Rows are points. A path goes straight from each point to the next, and from the last back to the first. The post is the endless flat space through its rows: a point in 2 columns, a line in 3, a plane in 4, and so on, so that a path can go around it. How many times does the path go around the post? Going back the other way cancels.
In the rows, zero is written as 128.

Post (1 x 2)
[[115 108]]
Path (30 x 2)
[[110 183]
 [155 141]
 [149  55]
 [109  55]
 [ 74 122]
 [106 134]
 [123 134]
 [132  93]
 [161  97]
 [131 136]
 [ 92 163]
 [102 154]
 [169 155]
 [134 101]
 [122  21]
 [ 87  93]
 [ 95 163]
 [129 157]
 [119 184]
 [ 99 161]
 [144 159]
 [143  88]
 [111  78]
 [ 71  67]
 [ 85 159]
 [118 176]
 [144 116]
 [155  23]
 [ 95  59]
 [ 96 118]]
Times around: 4

Post (8 x 9)
[[112 111 142 146 128 168 122 126 139]
 [139 157 171 134 121 139 147 153 145]
 [152  88 181 130  91 129 101 135  94]
 [135 121 118 175 135 140 126 103 167]
 [160 154 130 166 119 135 154 133  52]
 [116 174  55 141 113 179 153 135 181]
 [130 162 162 124 130 103 185 128 113]
 [148 139 151 135 104 132 119  83 118]]
Path (30 x 9)
[[156 149 146 127  97 155 106 139 109]
 [124  99  69 169  95 131 114 135  91]
 [100 103 113 150 111 146 139 136 129]
 [ 96 137  91 145 112 148 145 118 139]
 [138 164 159 155 111 158 106 180  45]
 [147 198 116 107 123 129 156 110  71]
 [167 176 210 114 123 174 161 197  38]
 [167 129 132 137  89 148 150  75 115]
 [159 171 193 155  92 129 142  88  85]
 [ 88 168  98 102 117 193 144  63 210]
 [154 117 150 121 128 149 123  92 141]
 [146  95  56 139  76 158 144 157 146]
 [126 128 154 138  93 147 165 137 130]
 [ 97 131 136 164 151 157 137 133 176]
 [137 141 107 119 104 127 106 109 158]
 [114 119 144 125 173 152 151 182 151]
 [159 191 137 147 120  87 145  83 183]
 [185 163 134 175  68 203  53 171 162]
 [114  97  95 129  51 160 135 160 117]
 [146 141 121 127  88 184 137 162 108]
 [127 125 111 136 154 184 152 127 155]
 [113 116 187 135 163 103 142 141 133]
 [108 127 156 162 152 140 130 155 128]
 [123 135 149  97 114 150  74  70 132]
 [138 180 159 105 129 154 152 126 154]
 [158 179 187 170 153  98 153 150  96]
 [ 93 144 180 104 107 167 134 169 160]
 [152 181 249 125  89 130 133  79  92]
 [189 118  98 194 112 105 169  91 165]
 [145 159 142 118 123 151 119  90 201]]
Times around: 1
